Each row of a before or after table is a point. The points were changed in one or more steps. Then noise was added and the rows were shuffled. The steps act on columns, c1 being the first. Write out the steps. A step turns or swaps two columns, mirrors them in a line or flattens them onto one, adds a multiple of one to another, or multiplies or shifts one. Angles are multiples of 10 degrees, from the lower column toward the higher: turns from -170 to 170, lines from 10 to 170 but not 90. Use the fewest steps. Two steps may share a column if one is a turn and the other turns, adds or multiplies; they go together, in the order done. Otherwise the lowest column goes first.

Before:
[[ 3.3 -2.3]
 [ 2.2 -5.6]
 [ 1.9 -3.0]
 [ 7.7  4.0]
 [ 4.4 -2.4]
 [-3.4  1.0]
 [-2.3 -2.9]
 [ 8.8  7.2]]
After:
[[ 3.1  2.4]
 [-8.5 -2.6]
 [-3.2  2.9]
 [-9.7 -5.7]
 [-3.9  3.1]
 [-0.9  5.9]
 [ 3.0 -1.6]
 [-1.5  3.6]]
Steps: turn c1 and c2 by 170 degrees

Before, 9 rows:
[[  0.5   2.6  -4.5   2.5   8.6  -7.8  -5.4 -11.0]
 [  0.3  -0.5   0.8   4.5  -0.9   5.5  -5.3  -0.1]
 [  0.4  -4.5  -3.2   5.6   1.2   0.4  -5.9   3.0]
 [ -5.7  -2.2  -4.0  -2.2   0.1   4.7  -3.5  -1.3]
 [ -0.1   2.4  -4.8   4.0   0.5  -0.7  -2.9   2.8]
 [ -3.1  -3.0  11.3  -1.2  -0.4   3.4  -4.1   2.3]
 [ -0.1  -1.9  -0.5  -8.4  -0.1   1.7  -3.9  -5.8]
 [  0.4  -1.2   7.5  -5.2   7.0   4.9  -1.4  -0.8]
 [  1.6  -2.9  -4.5   5.8   1.5   3.5   9.3   2.2]]
After:
[[ -0.1   0.1  -1.1  -1.6  -0.1   3.5  -5.6  -1.0]
 [  0.0   3.5  -1.6  -0.5   2.0   1.3   9.4   1.9]
 [  2.1   4.1  -5.4   0.8   2.6  -1.5  -6.2   2.0]
 [ -1.7  -2.2  -5.8   2.7 -12.1  -8.0  -5.3   6.3]
 [  5.8  -1.3  -5.0  -1.8  -1.3   4.6  -3.2  -0.4]
 [  4.0   1.3   9.9  -0.9   2.3   3.3  -3.8   0.0]
 [ -1.3  -2.2  -5.5   0.4   2.7  -2.1  -2.9   0.8]
 [  0.4   1.1   7.1  -2.0  -2.0   6.3  -1.4   6.9]
 [  0.7   1.8  -2.1  -1.5  -5.8   4.3  -3.7  -1.0]]
Steps: turn c1 and c2 by 150 degrees; add 0.3 times c7 to c3; flatten c4 and c6 onto the line at 110 degrees; mirror c5 and c8 in the line at 50 degrees

Before (14 x 12):
[[-4.2  0.8 -2.6  2.4 -4.2 -3.4  3.0  2.8 -6.0 -0.8 -0.5  7.9]
 [-2.0  4.0 -4.7  2.1 -0.7 -4.5 -1.2  7.1  3.7 -0.1  9.0 -4.7]
 [ 5.0 -4.5  4.5  1.3  3.4  8.2 -7.0 -1.8 -3.6  5.9  2.4  1.2]
 [-5.3 -3.9 -8.8  1.7  3.4  4.1  2.5  0.5 -3.9 -2.3 -0.5 -3.0]
 [ 4.2 -4.2 -2.0 -5.1 -1.6 -1.2  1.5 -5.7 -0.5  1.9 -4.0  4.5]
 [-5.5 -2.2  1.4  0.1  6.8  3.8  1.0 -1.4  3.2  5.4 -0.2  1.4]
 [ 0.9 -1.9 -2.7 -2.6 -6.8  5.1  1.0  4.7  7.3 -4.4 -2.8  4.6]
 [ 0.6 -1.7 -2.5  2.2  1.4 -1.5  5.6  7.8  2.9 -5.1  7.7  3.4]
 [-5.3 -4.8  2.9 -4.2  0.1 -3.2  4.7  1.9 -4.8  1.0  6.6  5.0]
 [-1.6  1.2 -5.2 -7.7  5.6  2.3 -1.1  1.0  5.3 -6.2  3.0  7.2]
 [-0.9  3.6  1.8 -2.9  4.5 -0.4 -7.8  2.6  5.6 -2.6 -5.1 -4.9]
 [-5.4 -3.1  0.6  4.7 -6.1  2.1 -2.3  3.1  7.9 -4.1 -2.2  5.2]
 [ 5.8  6.0 -2.8 -0.6 -4.7  3.4  4.9 -3.4 -3.2  2.9  0.5 -3.0]
 [ 0.0  8.0 -3.7 -0.6  5.9  3.0 -0.8 -5.9 -0.7 -4.7  3.9 -5.2]]
After:
[[  0.9  -4.4   0.5   4.7  -8.1   2.2  -2.1   2.9   7.7  -3.9  -2.4   5.4]
 [  0.5   3.0  -2.8   2.4  -5.9  -3.3   3.2   3.1  -5.9  -0.7  -0.6   8.2]
 [ -5.2  -0.5  -5.3  -7.8   2.4   2.0  -1.2   1.1   5.6  -6.2   3.0   7.3]
 [ -3.4  -2.5   3.0  -4.4  -4.0  -3.4   4.8   1.8  -4.8   0.9   6.5   5.0]
 [ -0.9  -0.7  -2.4   2.1   1.2  -1.4   5.7   7.7   3.0  -5.1   7.8   3.1]
 [  7.5   4.1  -2.8  -0.4   1.3   3.4   5.0  -3.4  -3.1   2.9   0.4  -2.7]
 [ -8.8  -4.8   1.7   0.0   0.1   3.8   1.2  -1.6   3.3   5.6  -0.1   1.5]
 [ -3.9   4.0   1.7  -3.0   2.3  -0.5  -7.7   2.7   5.5  -2.5  -5.2  -5.0]
 [  3.8  -3.3  -1.9  -5.2   2.2  -1.1   1.4  -5.6  -0.5   1.8  -4.2   4.3]
 [ -4.6   6.1  -3.6  -0.5   3.8   3.0  -1.0  -6.1  -0.8  -4.6   3.9  -4.8]
 [  5.7  -5.5  -2.8  -2.4  -3.6   4.9   1.2   4.9   7.2  -4.4  -2.6   4.4]
 [ -6.1  -7.1  -8.8   1.7  -1.9   4.1   2.3   0.4  -3.8  -2.2  -0.5  -3.0]
 [ -0.9   7.1  -4.6   1.7  -2.3  -4.6  -1.2   7.0   3.8  -0.1   9.1  -4.7]
 [  0.3 -10.1   4.3   1.4   6.1   8.3  -7.1  -1.8  -3.6   5.9   2.2   1.7]]
Steps: turn c1 and c5 by 50 degrees; add -0.7 times c6 to c2

Before:
[[  1.1   1.0  -6.5   3.3  -3.3  -0.7  -6.5   0.6  -1.6  -3.9   4.9  -1.7
   11.2   1.2  -1.2   1.0  -6.0  -1.8   0.2   1.0   0.6  -2.2  -3.9   3.2]
 [  4.3   5.7  -4.3   2.5   0.9  -0.1   0.3  -0.8  -1.1   0.0  10.1  -1.1
    5.3  -1.1   4.9   0.8  -8.4   3.2   4.6  -4.8   1.8   3.0  -8.5  -5.0]
 [  8.0   2.9  -0.3   2.6   0.4  -2.9  -3.8  -0.1  -3.5 -10.7   1.3   3.7
    3.1  -8.2  -3.6  -2.1 -10.4  -2.6  -1.7  -0.3   2.3  -4.4  -3.3   5.9]
 [  3.0   3.5  -7.3   1.3  -3.8   7.3   0.0   3.7  -1.0  -1.7   6.6   0.2
    5.1  -0.7   5.2  -7.5  -8.0  -4.3  -1.5  -3.6   0.1   0.7  -7.2  -1.5]
 [  3.1   1.2  -4.7   6.1   1.0   4.5  -5.0  -3.6   6.1  -0.9   5.8   0.4
    1.5   4.2   2.0  -6.0  -7.1   1.8   1.2  -1.4   1.2   2.1  -9.1  -6.8]
 [ -7.5  -7.4   1.5  -6.2   2.1  -5.3  -0.7   5.5   3.7   0.3  -0.4   2.7
   -4.7  -4.1  -4.0   0.2  -3.5   1.3   3.3   1.5   5.6  -1.6   2.9  -4.2]
 [ -5.3  -5.8   4.2  -0.7   7.1  -4.4  -4.2   2.0  -7.5   0.3  -1.2   5.0
    2.7  -4.1   0.7   4.7  -1.1  -1.7  -7.7   1.9  11.1  -6.7   0.9   4.8]
 [ -2.4  -9.9   1.9  -0.9   0.1  -4.6   2.5   0.6   1.0   3.5  -3.5   2.9
   -1.2  -5.1  -1.1   5.6   1.0  -2.8  -3.2   1.4   2.8  -2.2   0.2  -5.3]
 [  2.2   0.4  -8.5  -3.3  -2.8   3.0   5.1  -5.2  -2.1  -1.5   7.4  -2.8
   -3.6   0.0   1.2  -6.8   2.5   0.4   6.3  -2.5   0.9  -2.8  -1.6   0.0]
 [  2.5  -9.9   2.1  -0.8   6.2  -6.3  -2.7   4.2  -0.4  10.0  -1.7   0.3
    3.1  -3.6   2.7   1.0  -0.6   0.5  -0.8   3.3  10.9  -3.0   6.3  -1.0]
 [ -1.8  -5.9  -4.0 -10.4   1.2  -1.5   2.4  -2.9   2.4   0.9  -2.9  -4.5
   -4.3   1.1   0.9  -2.2   1.0  -0.8   1.3   0.8   3.0   8.1   0.8  -1.1]
 [  1.5   2.4  -3.5  -3.0  -0.9   6.3   1.2  -2.1  -3.2  -4.7   0.8  -4.1
   -0.9  -2.7   2.5  -3.2   2.5   5.3   6.0  -2.4  -0.7   2.7   6.2  -4.2]
 [ -4.0  -5.3  -4.8  -3.8   7.9  -5.0   1.8   1.4   4.3   1.1   3.7  -1.2
   -1.9  -2.9  -0.4  -3.3   5.8   0.6   1.2   1.1  -2.4   6.2   4.1  -6.1]
 [  4.2   2.8   2.4   5.6  -2.3  -4.3  -4.3   1.7 -10.6  -6.8   4.2   6.7
    7.0   0.0   4.8  -1.7  -9.4  -2.7   0.4   5.8   1.5  -4.9  -4.2   3.5]]
After, 14 rows:
[[  3.1   3.5  -7.3   1.2  -3.8   7.3   0.0   3.2   7.3  -1.5   6.5   0.4
    4.5  -0.6   4.9   3.2  -7.9  -4.3  -1.4  -3.7   0.5   0.8  -3.3  -7.1]
 [ -5.4  -5.8   4.1  -0.2   6.7  -4.4  -4.2   2.1   0.5   0.2  -1.0   5.1
    2.7  -4.2   0.9  -8.6  -1.6  -1.7  -7.6   1.6  11.2  -6.8  -2.6   3.7]
 [  2.5   0.2  -8.6  -3.7  -2.8   2.8   5.0  -4.9   6.9  -1.6   7.6  -3.0
   -3.8   0.2   1.7   1.7   2.5   0.3   5.9  -2.7   0.7  -2.9  -1.3  -1.3]
 [  3.3   1.3  -4.2   5.7   1.0   4.8  -4.7  -3.9   1.9  -1.0   5.6  -0.1
    1.3   3.7   1.8   8.2  -6.7   1.5   1.2  -1.2   1.0   2.2  -0.8 -10.4]
 [  0.7   0.8  -6.6   3.2  -3.2  -1.1  -6.6   0.5  -0.4  -4.1   4.5  -1.5
   11.5   1.1  -1.3  -1.9  -6.1  -1.8   0.0   0.9   0.2  -2.4  -5.1  -0.4]
 [ -2.6  -9.9   1.6  -0.4   0.2  -4.8   2.8   1.1  -5.1   3.3  -3.7   2.9
   -1.5  -5.0  -1.1  -1.9   1.2  -3.3  -3.1   1.8   3.5  -2.4   4.3  -3.1]
 [  1.6   2.0  -3.7  -2.9  -0.4   6.1   1.4  -2.3   4.3  -4.5   1.2  -4.3
   -0.6  -2.4   2.5  -0.9   2.3   5.4   5.9  -2.6  -1.0   2.4   7.1   2.0]
 [  4.4   5.6  -4.4   2.5   1.5  -0.6   0.2  -0.8  -0.4   0.2  10.0  -0.6
    5.6  -1.2   4.7  -1.2  -8.4   3.1   5.0  -4.1   1.5   3.0  -1.7 -10.3]
 [  8.2   3.2  -0.2   2.3   0.2  -3.0  -3.7  -0.3   3.3 -11.1   1.0   3.8
    3.3  -8.1  -3.2  -2.3 -10.3  -2.6  -1.7  -0.2   2.7  -4.2  -7.0   1.2]
 [ -2.0  -6.1  -4.3 -10.3   1.2  -1.3   2.6  -2.8   0.5   1.1  -2.9  -4.5
   -4.6   1.0   1.1   3.2   1.1  -0.3   1.1   0.8   3.3   8.2   1.5  -0.3]
 [  4.1   3.0   2.5   5.7  -2.2  -4.5  -3.9   1.9   6.5  -6.7   4.4   7.0
    6.7  -0.2   4.7  -8.2  -9.8  -2.7   0.0   5.7   1.6  -4.8  -5.2  -1.1]
 [ -3.9  -5.7  -4.3  -3.8   8.0  -4.4   2.3   1.0   0.8   1.3   3.8  -1.5
   -2.3  -2.2  -1.0   5.5   6.2   0.8   1.1   1.4  -2.0   5.9   7.7  -0.9]
 [ -7.0  -7.3   1.4  -6.4   2.1  -5.6  -0.7   5.5  -1.7   0.5  -0.5   2.7
   -4.3  -3.9  -4.2   2.6  -3.4   1.7   3.2   1.7   5.2  -1.2   5.4  -0.3]
 [  2.7  -9.8   2.4  -1.0   6.1  -6.7  -2.6   4.0  -0.2  10.5  -1.2   0.5
    3.1  -3.8   2.5  -1.4  -0.2   0.8  -0.8   2.9  11.2  -2.8   4.9   3.9]]
Steps: turn c9 and c16 by 120 degrees; turn c23 and c24 by 50 degrees
